Each wall is flat, endless, passes through zero and stands at right angles to its row. A trip goes straight from one point to another. List the walls that it crosses, first one first.

Walls:
(1): 5, -6, 30
(2): 10, 23, 6
Trips:
12, 15, 4 to 2, -1, 18 -> none
20, 7, -6 to 25, -2, 13 -> 1
30, 16, -37 to 47, -37, -34 -> 2
55, 1, -7 to 24, 11, 60 -> none

Walls:
(1): 15, -3, -7, 27, -15, -44, 10, 6, -33, 2, 21
(2): -6, -7, -15, -4, -4, 8, 21, -51, 9, 3, -14
Trips:
-51, 22, 34, 32, -4, 32, -19, 25, 17, 30, -44 to -29, 29, 14, 0, -9, -32, -9, 42, 5, -3, -25 -> 1
-10, 8, 42, -22, -27, 56, -13, -10, 40, 31, -34 to 23, -23, -21, -2, -31, -10, -27, 11, -41, -5, -13 -> 2, 1
21, -11, 32, -17, -22, 4, -7, -39, 15, -24, 6 to 25, -12, 6, -13, -2, -22, 16, -11, -5, 10, -16 -> 1
20, -8, 38, -11, -17, 7, -17, -11, 23, -40, 36 to -37, 8, -11, 8, -23, 0, -17, 27, -5, -34, 15 -> 1
-17, -11, -29, 17, -56, 1, 10, -7, -44, 49, -16 to 40, -21, -46, -29, -36, 38, 8, 46, 11, -1, 16 -> 2, 1
33, 15, -10, -5, -41, 17, -17, -18, -14, -40, -25 to 1, -12, 13, -34, 20, 10, -43, 4, 40, -1, 5 -> 2
-38, 2, -58, -1, -14, 1, 24, -39, -45, -15, -5 to -8, 52, 13, 10, -18, 9, -49, 60, 32, -3, 9 -> 2, 1
-25, 12, -9, 20, -33, 10, 0, -4, -4, -32, -28 to 10, 2, 3, 9, -12, 21, 7, -21, -22, -38, -37 -> none

Walls:
(1): 13, -22, 9, 34, 7, 20, 3, -10, -9, -10, 1, -13, 1, -9, -14, -50, 11, -2, 26, 7, 19, -10, -12, 10, 7, -9, 7, 1, -23, -19, -1, -34
(2): -6, 11, 12, 20, 11, -16, 9, -10, -18, 0, 4, -19, 4, -6, 23, 9, -18, 54, 9, 34, -14, -24, -10, 7, -13, 12, -3, 4, -12, -25, -24, -2
(3): -13, 6, 1, -18, 11, 36, -36, -4, -17, -31, -12, 10, -24, -22, 0, 4, -3, -24, -19, -16, 1, -5, 29, 16, 1, 14, -27, 8, -2, 2, -11, -5
Trips:
-21, -6, 30, 18, 18, -24, 5, 9, 18, -4, 4, -6, 23, 23, 18, -60, 24, -1, -29, 3, 0, -12, -3, 19, 11, 27, -4, -11, -33, 5, 13, -29 to 8, -4, -30, 3, -23, -31, -7, 12, -57, 44, 13, -16, 7, 15, -10, -3, 24, 19, 20, 1, 7, -33, 27, 1, 24, 17, 4, 2, -18, -5, -46, -18 -> none
-1, -17, -22, -19, -28, -19, 0, -8, -38, -19, -25, 41, 26, -11, -8, 22, 11, -30, 9, 2, 36, 14, 13, 6, 18, -33, 15, 18, -4, -15, -3, -6 to -4, 12, 32, -17, -9, -4, -14, -18, 2, -19, -15, -18, 4, 8, 5, -18, 9, -12, -16, -1, -21, -16, -4, -29, -2, 18, 2, -3, -1, 6, -12, -25 -> 2
4, -22, 31, 28, 13, 6, -10, 11, 39, 24, -8, 7, -2, 35, -18, -19, -3, -16, 31, -13, 14, -26, 2, -17, 12, 3, -51, 7, 11, 31, 3, 16 to 1, -16, -23, 12, -15, 2, 3, -21, -22, 10, 14, -32, 20, 0, -5, 4, -12, 3, -29, -39, 28, 6, -17, 24, 40, 5, 1, -32, 3, 21, 7, 32 -> 1
-53, -9, -12, 6, -28, 40, -18, -21, 22, -27, -1, -12, 4, 0, -14, -37, -30, 13, -5, 8, 22, -9, -9, -3, -16, -25, 25, -2, 18, 1, 25, 11 to -16, -34, 10, -25, -18, -15, 2, 5, 1, 12, 5, 28, 5, 16, 6, -4, -12, 3, -1, -38, 18, 10, -19, -1, -5, 9, -15, -17, 25, 10, -52, 12 -> 1, 3
2, -33, -27, -9, 23, 15, -32, -29, 6, 0, 5, 15, 20, -8, 6, -19, -15, -14, 5, 7, 4, -4, 21, 11, 14, -10, 10, -5, 1, -15, 59, -24 to -2, 20, 33, 2, 0, 14, -15, 19, 12, 22, -11, 1, 3, -15, -15, 13, 14, 1, -13, -1, 29, 7, -24, -37, 22, 2, 6, -3, -5, 11, 37, 2 -> 3, 1
6, 16, -7, -5, -14, -35, -1, 6, -17, 6, -22, 12, -16, -47, 53, 56, 17, 18, 24, -13, 7, -4, -16, 11, 34, -5, 0, -23, 6, 13, -19, 12 to 6, 19, -8, 5, 18, -14, -9, -14, -15, 48, 2, 14, 38, -7, 54, -6, 24, 1, -17, -18, -15, 32, -17, -18, 19, 13, -14, 45, -20, -26, -17, 1 -> none

Walls:
(1): 22, -1, 15, 9, -26, 13, 23, -6, -10, 11, -21, 10, -2, 3, 26, -20, 31, -8, 6, 21, 4, -7, -4, 27, -12, -9, -15, 3, 8, 16, -3, 6, 5, -5, 5, -16, -17, -20, -12, -13, -24, -20, -45, -32, 15, -12, -1, 9
(2): -11, -8, -20, -17, -2, -42, -6, 11, -10, 1, -18, -19, -21, 12, -30, -3, -7, -7, 28, -3, 2, -10, 4, 2, 17, -8, -19, 0, 11, -5, 28, 32, 16, 3, -36, -30, -9, -14, 15, -10, 5, -4, -11, -45, 16, -16, 31, -35
(3): -26, -3, -26, -3, 4, -4, -5, -19, 1, -19, 6, 6, 5, 10, -8, 10, 3, -9, 1, -22, -4, -34, -14, 24, 7, -5, 29, -18, 22, 24, 34, -2, 8, 16, -47, -1, 5, -13, -6, 35, -24, -30, -1, 28, 3, 26, -24, 8
(4): -25, 0, -46, 1, -6, -27, 17, 10, -21, -9, 21, -5, 37, 4, 29, 17, 5, 15, 14, -24, 0, 12, 14, 7, 1, 6, -19, 28, 29, 13, -11, -4, 4, 5, -8, 7, 3, 14, -13, -16, -18, 4, -38, 15, -7, -37, -7, 12
(5): 17, 23, -10, -10, -3, -27, 15, -49, -32, -11, 0, 23, -26, -6, 7, 15, -14, -11, 13, -20, -8, -12, 11, -2, -17, -2, 27, -4, 16, 20, -22, -39, -34, -10, 11, 13, -5, -14, 28, 5, -31, 15, 28, -5, 22, -7, 6, -4
(6): 12, -15, -12, -7, -24, 17, 28, -2, 7, 17, -36, -22, 1, -20, 19, 18, -12, -17, -16, 12, -2, -3, 23, 2, 6, -29, -23, 2, 16, 31, -15, -12, -10, -3, -8, 15, 19, -12, -19, -16, -1, -11, -8, -28, 28, -28, 36, 15
Trips:
-8, 2, -1, -10, -11, -18, 7, 8, -19, -28, 25, -25, -6, -29, 16, 43, -6, -2, -13, -4, 25, -30, -21, -16, -25, -9, -14, 12, -5, 2, 25, -17, -4, -19, 10, 16, 28, -7, 5, -36, 3, 15, 5, -2, -6, -11, 4, 13 to -6, -3, -42, 10, 22, -29, 4, -14, 1, -4, 10, 15, 11, -12, -5, -7, 2, 42, -11, 1, 19, -24, 26, -14, 14, -2, 6, 32, 7, 14, -24, 1, -4, 31, -16, 28, -11, -7, 10, -9, 6, -27, -15, -23, 5, -9, 26, 4 -> 2, 3
-7, -12, 15, -6, 4, -13, 8, 4, -18, -21, -5, 14, 8, -10, -17, -25, 4, -14, -29, 5, 5, -10, -11, -9, 7, 19, 13, 2, 30, 3, 22, -4, -6, 35, 42, -19, -6, 6, 9, -15, -3, 14, 20, -8, 5, 1, -5, -18 to 1, -4, 8, -21, -20, -42, 21, 18, -21, -2, 9, -1, -2, 23, 12, 7, -4, 24, -30, 8, 20, -13, -7, 35, 18, 3, -15, 18, -10, 7, 4, 7, -4, 15, -6, 9, -15, -20, 9, -21, -11, 36, -28, -24, 7, 25, 1, 1 -> 1, 4, 6
-25, -37, 2, 9, 13, 23, -13, -13, 0, -2, -1, 6, -47, -5, 24, 13, 23, 9, 6, -1, -3, -2, 4, 29, 8, -7, 5, -6, -11, 17, 6, -19, -12, -3, -7, 6, -24, -4, -3, 18, -20, -33, 0, 27, -13, 3, -4, 11 to 31, 3, 3, 24, 27, 0, 7, 6, 8, -11, -33, 10, -14, -1, -2, 23, -44, 18, -7, 14, 7, -25, -11, 5, 20, 11, -6, 33, -12, -28, 5, 3, 30, -16, -15, -17, 0, -34, 22, 3, 31, 8, -14, -7, -40, 26, 60, 1 -> 5, 2, 1, 3, 6
-12, 22, 26, 2, -1, -35, -1, 13, -16, -33, 4, 6, 2, -5, -2, 6, 1, 3, -4, 26, -2, -14, 5, -32, 31, 21, -37, -51, 24, -20, 40, -28, -1, -2, -9, 22, -9, 43, -18, 4, -8, -4, -7, -22, 11, -4, -3, 22 to -36, 22, 2, 22, -2, 9, 12, -27, 7, 13, -25, -34, -20, 44, -30, 26, 7, 32, 19, 2, -14, 14, -12, 11, -8, 7, 8, 28, 15, -2, 15, 0, -2, 18, 8, -6, -3, 14, -18, -18, 13, 9, -3, 16, 12, 19, 15, 2 -> none

Walls:
(1): 26, -16, 9, 16, 9, 12, 21, -4, 2, 4, 12, 10, -19, -6, 4, -8, -36, 5, 8, -5, -21, 29, 23, -14, 1, -17, -26, 16, 22, -9, -49, -4, -7, 22, 2, -11, 15, 28, 31, 25, 13, -12, 11, -20, 39, -5, 4, -23
(2): 18, -20, -2, -5, -9, -24, -14, 15, 9, 10, 4, 0, 2, 19, -1, -8, 28, -9, 12, 7, -14, -27, -13, -12, -9, 19, -11, 43, 6, -33, 6, -15, 23, 2, -1, 10, -7, 40, -36, 4, -2, -7, -22, 15, -12, 7, -18, -11
(3): -16, 13, -1, -1, 2, 5, 9, 5, 1, -8, -18, 38, -7, 7, 7, -39, -16, -4, -5, -9, 5, 6, -10, -10, -15, -11, 12, -4, 7, -13, -25, -2, -15, 1, -22, -16, -1, -7, 3, -32, 19, 0, -14, 2, -4, 6, 18, 12
(4): -2, 1, 25, -5, -5, -46, 8, 19, 3, 3, -11, -9, 21, 15, 13, -12, 24, -3, -4, -6, -16, 6, 15, 23, 25, -7, 39, -4, -22, 10, 6, 11, 3, 1, 7, 35, -9, 35, 17, -13, -38, 29, 8, -15, -6, -15, -16, 4
Trips:
-4, 15, 4, -18, -13, 6, -7, -13, -5, 12, -18, 19, 5, -6, 11, -11, 26, -1, 15, 0, 15, -1, 7, -27, -5, 20, -27, 4, -23, 52, -9, -1, 4, -38, 0, 20, -19, 17, -3, -47, -14, -9, -11, -27, 7, 15, -3, -37 to 17, -16, -8, -9, -8, -8, 4, -15, 11, -12, -20, -22, 17, 13, 1, -14, -6, 22, -19, -4, 21, -9, -16, 17, -29, -7, 2, 4, -3, 33, 11, 10, -29, -7, 15, -1, 1, 4, 35, 12, -30, 20, -15, 36, 7, -3, -22, -2 -> 3, 2
28, -2, -14, -10, 24, 15, 22, 2, -13, -6, -19, 23, 21, 37, 1, 17, 15, 22, 20, 31, -11, -33, 29, 16, 22, 8, 0, -3, -25, -31, -16, -16, -3, -8, -1, -5, -22, 16, -7, -35, 17, -20, -17, 18, -16, -11, -9, -18 to 19, 12, -4, -8, 14, -32, 5, -29, 12, -8, 6, 11, 26, 8, -16, 4, -15, -25, -38, 4, -15, 16, 15, 19, -25, 7, 7, -22, 2, 17, 13, -29, -29, -3, 1, -2, -18, -17, -10, -18, 12, 13, 1, -13, 6, -16, -17, -11 -> 2
24, 2, -26, 26, 11, -15, -7, -7, 3, -22, 7, 3, 4, 15, 16, 7, -13, -11, -3, -15, 7, -4, 9, 6, 30, 2, -6, 25, 1, 26, 17, -12, -9, -13, -10, 21, 4, 16, -9, -5, 6, -13, -24, -6, -1, 32, -16, -1 to 0, 3, 6, 4, 18, -30, -20, 3, -28, 15, 25, -23, -21, 8, -1, -8, -5, -26, -10, 19, -26, -10, -11, -36, 10, 11, -4, 10, -15, 7, 3, -21, 18, -21, 3, -12, -1, 36, -22, 10, -22, -21, -2, 8, 1, -11, -4, -19 -> 1

Walls:
(1): -2, -28, 13, -1, 22, 34, 30, -36, -3, 15, 6, 8, 32, -27, 22, 6, 10, 1, -14, -13, 6, -37, 22, 0, 10, -57, -2, 18, -11, -2, 17, -10, 29, -8, 5, 31, 20, -25, -44, -6, -9, 7, 42, -4, -10, 5, -23, -14
(2): -6, -11, -9, 10, 8, 12, -25, -1, -8, -2, -17, 21, -1, 2, -30, 33, -27, -23, -8, -12, 8, 35, -16, -11, -3, 7, 9, 37, -42, 16, -11, -3, -27, 20, -2, -7, -7, 5, 18, 15, 26, 10, 7, 9, 26, 9, 6, 11
(3): 8, -5, -6, -5, -6, 4, 7, 5, 10, 3, -11, -4, 15, -13, -14, -19, -1, 3, 30, -1, -10, -6, 9, -13, 0, -22, 25, -6, -6, 3, -1, -24, 12, -6, -13, 46, 5, -44, 22, -15, -8, -1, 23, 4, -7, 33, 0, 17
(4): 6, -30, 11, -25, 4, 3, 0, -35, 34, -19, -3, -9, 22, -14, -5, 7, 1, 20, -2, 7, 12, 16, 6, 31, -11, -35, -4, -26, 10, -32, -8, -7, -32, -18, 7, 16, -4, 6, -9, -6, 14, 9, 28, 29, -23, 33, -45, 13
Trips:
-5, -18, 17, 0, 9, -20, -26, 9, 19, -23, -3, 8, -29, -9, 3, -18, -18, -12, 4, 7, -34, -10, 14, -18, 37, -31, 6, 8, 0, -6, 14, 10, 33, 28, -23, 19, 3, -28, -40, -9, 18, 1, 9, 15, 12, -17, -23, -2 to -9, 27, 5, 17, 2, -18, -1, -14, -29, 34, 14, 0, -22, 13, 14, -9, -2, -6, 7, 9, -7, 25, -26, 2, -10, -19, 14, -7, -20, 11, -5, -22, -13, 1, -6, 25, 1, 4, -16, -6, 13, -13, -5, 1, -10, -17, 7, 33 -> 2, 1
-2, 6, -17, 41, -34, 9, 5, -3, -23, 11, 3, -13, -22, -20, 17, -10, 17, -1, 4, 8, 10, 4, 7, -20, -12, -10, 9, 11, -21, 14, 11, -13, 0, 3, 18, -16, -17, -6, -14, 29, -6, 23, -25, -8, 8, -12, 20, 9 to -31, 1, -4, 7, -11, 32, -4, -26, 6, 24, 9, 10, 6, 2, 16, 12, 9, -7, 2, -18, 8, 4, 10, -29, -3, -21, 11, -8, -5, 0, 27, 4, 12, 17, -1, -7, -1, 11, 4, 38, 12, 18, -4, 10, -14, 1, -5, 17 -> 1, 4
10, -21, 27, 37, -1, 24, -14, -22, -22, 5, 4, 9, 9, -5, 15, -20, 1, 5, -4, -2, 13, -8, 40, -18, 1, -6, 13, -23, -6, 2, -13, -33, -31, 30, -13, -6, 31, 19, 8, -4, 22, 26, -10, 7, 14, 16, -28, 9 to -6, 3, -17, 11, -30, -28, -3, -16, 0, 1, -6, 15, 14, 22, -5, -12, -20, 0, 21, 19, 35, 5, -7, -6, -14, -13, 11, 39, 12, 0, 16, 20, 25, -31, -34, -3, -5, 19, -23, -10, -13, -5, -19, 18, -26, 13, -15, -28 -> 2, 3
-21, -7, -16, -15, -10, -36, -12, 0, -14, -15, -11, -21, 25, -19, 9, 9, 2, -25, -1, -3, -9, 15, 21, -3, 2, 7, -29, -12, -2, 38, -15, 6, 24, -5, -4, 41, 7, -3, -18, 1, -10, -2, -4, 1, -16, -23, 13, -45 to 9, -32, 22, 4, -5, 44, -16, -3, -17, -1, -9, 25, -12, 11, -18, -7, -26, 13, 6, 21, 2, -14, -18, -16, 26, 5, 16, 5, -4, 9, -13, -18, -7, 9, -10, -11, 0, -5, 10, -27, 10, -17, -6, -14, 5, -4, 19, 21 -> 2, 1
27, -30, 50, 19, -27, -18, 11, 36, 17, 10, 14, -1, -14, -30, -3, -4, -6, 12, -30, 29, 38, -22, 6, 9, -14, 8, 1, 13, 28, -20, -25, 6, -19, -6, 10, -12, -14, -27, 18, -2, 30, -17, -12, 13, 22, -18, 16, -12 to -19, 10, -16, -7, -3, 29, 9, 17, 21, 21, -13, 15, -8, 29, -21, 6, 20, 12, -6, -1, 18, -6, -20, 16, 4, 25, -8, -38, 20, 11, 11, -3, -15, 24, 3, -8, 13, -39, 3, 20, -17, -4, 6, -18, 8, 22, 11, -7 -> 4, 3
-18, 14, 4, -12, 23, -8, 0, -2, 7, -1, -3, -18, 0, -10, 37, 3, 9, -15, -2, 19, -38, 12, 26, 13, 10, 2, -25, 1, 6, 45, 1, 12, -1, 13, -7, -5, 17, 2, -10, 4, 45, 9, 4, -16, -4, -3, -18, -7 to 21, -26, 19, 4, -25, 38, 3, -10, 29, -5, -22, -19, -12, 15, -15, 7, -19, 32, 5, 12, 28, 2, 39, -10, -21, -6, -4, 25, -18, -5, -24, 2, -21, 8, -4, 15, 30, -39, 10, -18, -34, 51, 7, 16, 30, -11, -5, -20 -> 4, 2, 3
-17, 18, -19, 6, -4, -40, 10, -27, -28, -7, 7, 8, 29, -20, 29, -2, 25, -16, -1, 13, 8, 34, -18, 3, 0, -2, -30, -24, -13, -1, -25, -2, 10, 15, 19, 10, 15, -12, -21, 2, -4, 23, -6, 3, -26, -23, 27, -9 to -28, -21, -9, 22, 14, 12, 20, -6, -35, 2, 22, 11, 4, 5, -6, -2, -13, 5, 7, 24, 18, -49, -1, -18, 38, 17, -11, 14, 30, -2, 8, 19, 17, 3, 3, -24, -24, -27, -17, 9, -26, -4, -11, 0, 2, -3, 7, 10 -> none
-12, 10, -7, 4, 9, -7, 3, -25, 7, -26, 17, 29, -27, 26, 8, 13, 20, 23, 4, -5, 9, -20, -2, -33, -1, -39, -7, -22, 22, 2, 3, 30, -17, 9, -20, 22, -10, -1, 0, -28, 1, 4, 18, 4, -2, 7, 10, -16 to 0, 26, 14, -6, -3, -14, 11, 1, 8, -3, 46, -8, 13, 1, 24, 8, 12, -9, -36, 60, 39, 9, -22, 16, -8, 6, 6, 11, 7, -7, -18, -8, -14, 20, 12, -32, 11, 9, 8, 14, -9, 12, -14, 9, 3, -10, -14, -4 -> 3, 1

Walls:
(1): -15, 8, 9, 9, 21, -4, -15, -10, 14, 0, -1, -5, 9, 12, 0, 33, -37, 13, 13, 2, 7, -14, 29, 19, 21, -16, -10, 30, 8, 1, -25, -4, 35, 18, -19, -29, 6, 22, -30, 15, 33, -17, 16, 33, -43, -7, -4, 14
(2): -14, -15, 15, 11, -24, 11, 17, 17, -9, -13, 23, 28, 6, 15, -11, -15, -18, 17, -1, -3, -9, 6, -5, -25, -4, -1, -34, 6, -27, 3, 5, 29, -4, 7, 5, 5, 39, 5, 14, 32, -2, 12, -13, -2, 18, 32, 19, -23
(3): 5, -3, -5, 1, -26, 7, 29, -7, 37, 10, 7, -16, 20, -20, -10, -18, -25, 10, 35, -14, 15, 7, 14, 26, 13, 8, -31, 19, 30, 16, 5, -14, 2, 34, 35, 16, -6, -26, -7, -15, -21, 23, -6, 15, 27, 14, -16, 12
(4): 4, 18, 4, -23, -29, 1, 23, -14, -13, 23, -4, -6, 17, -49, -8, 26, -11, 19, 8, 0, -39, -60, -9, 0, 1, -10, -24, 2, -2, 37, 0, 3, -16, 15, 8, -27, 11, 24, -37, 16, -33, 28, 9, -9, 18, 1, 4, 29
(5): 13, 5, -10, 27, -26, 12, 8, -8, 43, 7, 28, -12, 3, -12, 2, 2, 27, 16, 2, -14, 16, -18, -30, 19, -4, -7, -10, -9, 13, 36, 1, -29, 25, -26, 8, -28, 15, -21, -13, 1, 26, 25, -7, -15, -31, -22, -35, -2
(6): 8, 7, -19, 22, -10, -26, -18, 12, 14, -18, 23, 7, 16, 18, 13, -12, 35, 8, -7, -23, -23, 10, -5, 4, 3, 23, -11, 5, 10, -1, -9, -5, 12, -13, 2, 3, -17, 20, 10, 1, -6, 0, 11, -6, 0, 17, 12, 15
(7): -46, -1, 38, 20, -16, 15, 29, 18, 12, 13, -8, -14, -5, 3, 25, 4, -20, -24, -17, 0, -18, -14, 8, -17, -13, -25, 18, 18, 13, -11, -6, -18, -12, -9, 6, -24, 15, 9, 38, -20, 19, -22, -15, 20, -11, 4, 19, 26
(8): 15, -27, -22, 7, 17, 37, 23, 1, -9, -10, -12, 21, 26, -20, -1, 11, -6, 2, 10, 6, -6, 8, 7, 14, 13, -19, 26, -24, -17, -23, -32, 33, 18, -40, -6, 7, -25, 0, -15, 13, -6, -33, 5, 17, -12, -14, 32, -14
Trips:
9, 12, 3, 9, -20, -41, 4, 22, -6, 10, -6, -4, -12, 5, -19, -6, 2, -42, -19, 22, 3, -15, -4, -41, 5, 8, 1, -2, 10, 14, -12, -43, -38, -22, -4, 35, -26, -5, 11, 9, -15, 5, -5, -24, 6, -17, -22, -1 to 8, 0, -26, -18, 15, 25, 11, 11, 20, 29, 11, 20, -44, 1, -6, 11, 24, 4, -10, -34, 16, 11, 13, -6, 18, -43, -21, 3, -32, -30, -6, -7, -12, 12, -12, 42, 17, 10, 6, -3, -5, -15, -25, 1, -2, 15, -5, -46 -> 6, 7, 2, 8
-6, 33, -1, 1, -11, -3, -17, -11, -12, -1, -20, 30, 17, -3, 13, 20, 7, -38, -3, -9, -24, -30, -6, -10, 33, -27, -47, -13, -4, 17, 8, 44, -9, 5, 25, 13, -2, -1, -10, -18, -22, -16, 16, 5, 15, 11, 20, -38 to -14, -13, -11, -7, -18, 18, -4, 0, -5, 13, -7, -13, 2, -5, -10, -14, -12, -18, 16, -12, 19, -16, 9, 16, -26, 25, 37, 0, -10, -8, -4, 29, 0, -12, -8, 19, 4, 5, -27, 11, -1, -19, -22, 6, 10, -4, 17, 32 -> 6, 7, 3, 2
16, -11, -6, -17, 4, 20, 8, 17, 5, 0, 2, 3, -8, -12, 16, 9, 3, -13, -15, -6, -14, 22, 6, -14, -21, 41, 16, -22, 21, -36, 17, 5, -1, -5, 0, 13, -9, -16, -24, -6, 43, 20, 10, -40, -6, -20, 1, -13 to 1, -3, 38, -22, -9, 2, -6, 31, 27, -15, -13, 7, 2, 10, -1, 3, 7, 14, -16, 1, 1, 9, -44, 34, -15, 30, -17, -19, -4, -12, 22, -12, 2, -8, 2, 5, 30, -7, 2, 21, -2, 29, 13, -19, 24, 12, 6, 10 -> 6, 8, 2, 3, 4
